Rows are points. Each copy is the shape, with its points in the same order, turned, moved and blurred by noise. Some copies are also mirrored. Which?

Shape, 7 rows:
[[  3  16]
 [ 13 -32]
 [  8 -30]
 [-19  60]
 [ 12 -26]
 [-11 -25]
 [ -8  -9]]
Copy 1, 7 rows:
[[  8  12]
 [ -3 -37]
 [ -6 -31]
 [  7  60]
 [  0 -30]
 [-21 -20]
 [-11  -7]]
Copy 1 is: only turned
Copy 2:
[[ 16  -7]
 [-23  25]
 [-24  20]
 [ 48 -42]
 [-16  20]
 [-26   0]
 [-11  -1]]
Copy 2 is: mirrored
Copy 3, 7 rows:
[[ -9  10]
 [ 29 -22]
 [ 25 -24]
 [-52  31]
 [ 27 -18]
 [  6 -34]
 [ -2 -16]]
Copy 3 is: only turned
Copy 4:
[[ 15   0]
 [-26  27]
 [-24  21]
 [ 48 -36]
 [-21  22]
 [-27   3]
 [-11   0]]
Copy 4 is: mirrored

Shape, 7 rows:
[[ 12  11  -7]
 [ 15  19  -1]
 [-40  10 -20]
 [ -6  21  10]
 [ 16  29 -14]
 [ -6  30 -21]
 [ 24 -44  33]]
Copy 1:
[[ 10   9  -7]
 [ 19  15  -6]
 [-37  36 -13]
 [  1  26   7]
 [ 16  25 -20]
 [  0  35 -20]
 [  6 -44  28]]
Copy 1 is: only turned
Copy 2, 7 rows:
[[ 18   3  15]
 [  9   6  19]
 [-14  39 -16]
 [-12  10  19]
 [ 19  18  22]
 [ 13  33  14]
 [ -2 -60 -11]]
Copy 2 is: only turned
Copy 3:
[[ 18  -4   9]
 [ 21   3  18]
 [  6   6 -40]
 [  7  18   3]
 [ 35   1  12]
 [ 34   6 -11]
 [-42 -24  40]]
Copy 3 is: only turned
Copy 4 (7 x 3):
[[ -9  15   7]
 [-17  23  13]
 [ 39   3  29]
 [ -7  16  35]
 [ -5  36   6]
 [ 15  30  16]
 [-53 -40   9]]
Copy 4 is: mirrored

Shape (10 x 4):
[[ 16  13   6   1]
 [ 30  11   6  -6]
 [-27 -44  -9 -25]
 [ 28  12 -31  46]
 [ 18  38   9  -7]
 [ -4 -22  22 -26]
 [-51 -33  10  -8]
 [-35 -36  -5 -44]
 [ 17 -13   5  32]
 [-25 -43   2 -27]]
Copy 1, 10 rows:
[[  0  11  28   0]
 [ 13   5  43  -8]
 [ 15 -45 -18  -1]
 [-49  -5  58   2]
 [  7  33  33 -14]
 [ 33 -11   0   9]
 [  6 -23 -43  24]
 [ 25 -33 -38 -12]
 [ -8 -11  38  27]
 [ 22 -36 -23   7]]
Copy 1 is: mirrored
Copy 2:
[[ 31   2 -16  -6]
 [ 33 -14 -26 -10]
 [-45 -16   7   3]
 [ 24  18 -60  40]
 [ 36  13 -22 -20]
 [  0 -20  22  -9]
 [-39  13  27  10]
 [-50  -9  16 -16]
 [ 23  -1 -19  37]
 [-37 -23  18  -5]]
Copy 2 is: only turned
Copy 3, 10 rows:
[[  7 -21 -13   1]
 [ 17 -18 -25   2]
 [ 38  24  46   2]
 [-11 -32 -12  53]
 [  0 -13 -33  -7]
 [ 41  -6  19 -20]
 [  9  19  59 -19]
 [ 41  39  36 -17]
 [ 14 -41  13  22]
 [ 43  14  38  -8]]
Copy 3 is: mirrored

Shape (9 x 6):
[[ -9   3  -9  29  19  16]
 [ -8  21  -3  37 -12  60]
 [ 32   4 -13 -12 -16  -5]
 [ 20   7  26  -5 -10   2]
 [-16 -40 -18  -2  23   3]
 [ 18   9   6 -11 -45  -7]
 [-10 -21  -5  29   7 -14]
 [-35  -8 -34 -14  33   3]
 [  8   8  -3  -9 -17   0]]
Copy 1 (9 x 6):
[[-21 -16 -35  23   3   7]
 [-13 -12 -56  44 -41  29]
 [ 38  11  -7  17  -2   5]
 [ 19  -9   1   2 -24  12]
 [-23  -8  11  38  27  -2]
 [ 31  26  -1  14 -32   3]
 [-22  -8 -13  16   3 -25]
 [-35  17  -9  25  39  21]
 [ 16  16  -9  14 -12  11]]
Copy 1 is: mirrored
Copy 2, 9 rows:
[[-21   5 -30   6  22   8]
 [-34  19  -6 -18  53  42]
 [ 22  10  10 -33  -8  15]
 [ -2  30  16 -26   1  -1]
 [-27 -24 -13   5 -25   4]
 [ 13  16  43 -22   6  16]
 [-10  -3  -7  21  -2   6]
 [-26 -49 -29 -15   7 -17]
 [  8   0  14 -26   6   9]]
Copy 2 is: mirrored
Copy 3, 9 rows:
[[-15  -4   7  -2  42  10]
 [-56  13 -21  -7  32  32]
 [ 18 -10 -23 -23  -9   1]
 [  9  11  -2  -4 -16  23]
 [ -6 -38  36 -20  22  -8]
 [  1   6 -25  -3 -32  -4]
 [ -1 -19  17  15  26 -10]
 [-10  -7  37 -43  35 -25]
 [  1   3  -8 -17  -9  -1]]
Copy 3 is: only turned

Shape (11 x 8):
[[-15  -5  42 -17 -15  10   1  15]
 [ -8   7 -14  17   8  39  43  15]
 [ -9  -9 -11   1  10  -9  24  -4]
 [ 42   8  14  19 -60  28  -1  -2]
 [ -4  11  35  14  -3  -9   8   5]
 [-14  -3  -6  14  13  -6  -7  10]
 [-10   7  -3 -18 -34   5  16 -18]
 [ 22   9   6 -23  16   1  -6  14]
 [-13  18 -15   1  -5  -6  -3  -4]
 [  1   5  10  16  16  29   1   2]
 [ 16   3  -8 -20   9  -7  -2 -14]]
Copy 1 (11 x 8):
[[-17  10  41 -16  -8 -14  -5   2]
 [-37 -27 -22  -3  -3 -41  -3  31]
 [ -3 -19  -1   5  13  -8  20  30]
 [ 18  30  -8   7 -56 -43  -9  -2]
 [ -2  19  16   1  17 -23  -7   7]
 [-10 -13   1  23  14   2   2   6]
 [ -6   6   2 -12 -20 -15  39   7]
 [  6  -4  -2 -16  -3  17 -23  19]
 [-11   1 -15   6   5   5  20   3]
 [ -9 -19  -7  -2   7 -25 -19  -3]
 [ 19 -10  -9 -13   0  12   9  15]]
Copy 1 is: mirrored
Copy 2:
[[ 12   5  23  16 -49  14  14   7]
 [ -9  28   1  53  19 -11  27  12]
 [-13   9  26   6   7 -27  24   5]
 [ 41 -38   5  33  10  31  -3  -3]
 [ -3   6  40  18 -17   9  -7  -4]
 [-27   9  14  -1   1  -3   0  10]
 [ 15  -2  21   5   0  10  47 -16]
 [ 18  24   3  -8 -13 -11 -12  15]
 [ -9  11  11  -9  12   9  15  -7]
 [ -9  13  -3  32  -8  -4  -4  -2]
 [ 15  10   8 -17  -2 -21   7  -2]]
Copy 2 is: mirrored

Shape (16 x 11):
[[ -3   6   3   0  -7   0   1 -25   6  19  -9]
 [ -1  26  -4   5   7 -19   6  -7 -29 -25  36]
 [ -6  24  -6 -23 -18  21 -11 -22  24  20  -8]
 [  8  27  31   5  30  18  23   6  16  -4   1]
 [ 14   5  34  20  15  27  30 -14   8 -12  10]
 [ -9  -5 -11   3 -12  21 -33  -4  31   4 -21]
 [-11  10  21  -5   8 -10  17   2  -9  -7   7]
 [ 16  13  -4   3 -26  -3 -29 -18  29  17 -26]
 [  4   9  12  -9  35   1  15 -13   5 -24   8]
 [-15  19   6  16  18 -15  14   5 -23   2  -1]
 [-24   3  -2  17   1  18 -32 -15  28  36  -6]
 [-16  19  30   6  27 -19  -2 -20 -33 -17   8]
 [ 26  21  13   8  42   1   6 -10  20 -12  22]
 [ 19   4  35 -12  18  15  -1   8  18   4  22]
 [ -3  -4   4   4  26 -21   8 -10  10  -2  17]
 [  2   9  -4  -3  16  -5   6 -10 -49   4  -1]]
Copy 1, 16 rows:
[[-24  -2   8 -12   8   2  10  -9  -4  28   4]
 [  9  36 -23 -12 -13 -10  28  15  -5 -14  23]
 [-28   1  12  -1   0  17   7 -21  13  16 -36]
 [ 13  23   6  -9  36  -5 -19  23  14  13  -6]
 [ 12  13   4  18  36 -11  -2  25  12  24  20]
 [ -8 -19  28   0  -2   3 -12 -32 -21   6 -14]
 [ -6  15   0 -23  15 -20   6  12   7  -6  11]
 [-22 -10   1   0 -20  -4 -20 -23 -16  32 -15]
 [ 24   6 -13 -12  25 -14   5  23   2   2  -5]
 [ -8  36   6 -32  18 -18   4  10 -16  -3  15]
 [ -8  -1  25 -18  15  17 -12 -50 -16  26  -3]
 [-12  23 -29 -20  29 -13  14  10 -20 -19  30]
 [ 37  13 -20 -10  16   4 -17  19   7  18   7]
 [  9  -3  -4 -15  24  16 -26  10  31   3  12]
 [ 16   3  -4 -32  10 -13   9   3   1  11  13]
 [-17  19  -5 -23   8   7  26  33 -27  -7  20]]
Copy 1 is: mirrored
Copy 2, 16 rows:
[[  9   4  -1  -1   9 -13   8 -13  14  10   2]
 [-28  17  29  14   1  26   1 -10  -5 -31   6]
 [ 30   8  -3  23 -10 -11   5  -5  30  28  13]
 [  7 -12   5  -7  31  30 -27   3  38  -6   4]
 [ 10 -24  24 -23  38  16 -19  -7  22  -7  20]
 [ 17  13 -12   6  -1 -30 -20  20   7  33  26]
 [-19  -4   6 -12   0  18  -5  -5  16  -7  -4]
 [ 19  16 -10  16   0 -49  -9  -1  24   8  12]
 [-11 -15   9   6  19  26 -29 -17   7  -1   6]
 [-20  23  -4 -17  15  25   2  -4   9 -16  -5]
 [  9  18  -9   7  25 -23  11  23  19  43  14]
 [-46  14  21  -8  17  19  -5 -26  16  -1   1]
 [ -3 -14  13  21  45  18 -32  -1  13 -12   2]
 [  4 -22  28   5  19   8 -30  19  28   8 -13]
 [-18 -13  -3   8  21  10  -5   0  -6  -4  -8]
 [ -9  34  19 -14   4  20  -4 -25  -8  -4 -19]]
Copy 2 is: mirrored
Copy 3:
[[-14   7  -4  27  -6  -7  14   0  -7  -6 -16]
 [-42  -2 -23 -12  -5 -19  -9 -14  27 -11  21]
 [  9  34 -18  35  -9  -2  14  15 -11 -21  -8]
 [-26   5 -10   4  36  15  27  27  11   6  16]
 [-20 -18  -3  19  36  -1  41   6  17   0  19]
 [ 19  20  -4  13   6   2   9  -4 -45 -14  -3]
 [-31 -11 -15  14   9   4  -8   7  10   4   9]
 [  4  34   7  23  -8 -28  14   7 -37  -1 -10]
 [-24  -6  -6  -7  -1  18  20   9  15   0  25]
 [-51  -7 -21  -4  10  -1  -5   0  -1  -1  -8]
 [  5  33   0  20  18  10   8 -17 -26 -16 -33]
 [-60 -11  10   3   2   7 -11  -5  15 -17  14]
 [-19  15   4 -19  16   4  34   6  25   9  20]
 [  7   5   8   4  32   4   7  21  24   4  11]
 [-20   0  -3  -5  -2   9   6 -13  13  20   2]
 [-40 -23 -13  -9 -12 -12  -3  10  11 -25 -14]]
Copy 3 is: mirrored
Copy 4:
[[-10 -13   5 -14 -17  -2  13  -5  -1  -1 -21]
 [-32  12 -19   4  40  15   3 -15   8 -16  -1]
 [  2 -18  -1 -24 -34  -5  -3   7  22 -24 -21]
 [-10  19 -14   3  -6   7  42  33  24   6 -21]
 [ -8  23 -16  10  -8  30  37  28  -9   5 -26]
 [ 13 -32   3   3 -31 -17 -13  28   2  -5  -1]
 [-31  10  -5  -6   2  13  23   3  10   8   5]
 [ 10 -18  16 -12 -21 -38   0  12  -6 -23 -16]
 [ -4   5   0  -1  16  28  37  14  22   6  -3]
 [-40  -2 -14  -1  18   0  12   0   6  20  -9]
 [  1 -33  -4  19 -41 -19  -6   2  10   5 -24]
 [-51  -1  10  18  28  24  17   0  13   5 -14]
 [ 11  16  -8  19  22   9  40  11  26  -1 -22]
 [  3  35   6  13 -14   5  25  12  25   1  -7]
 [ -5  -7   0  11  11   8  33 -14   9  12   3]
 [-31   6   6 -18  28  15 -12  -6   5  20 -20]]
Copy 4 is: only turned
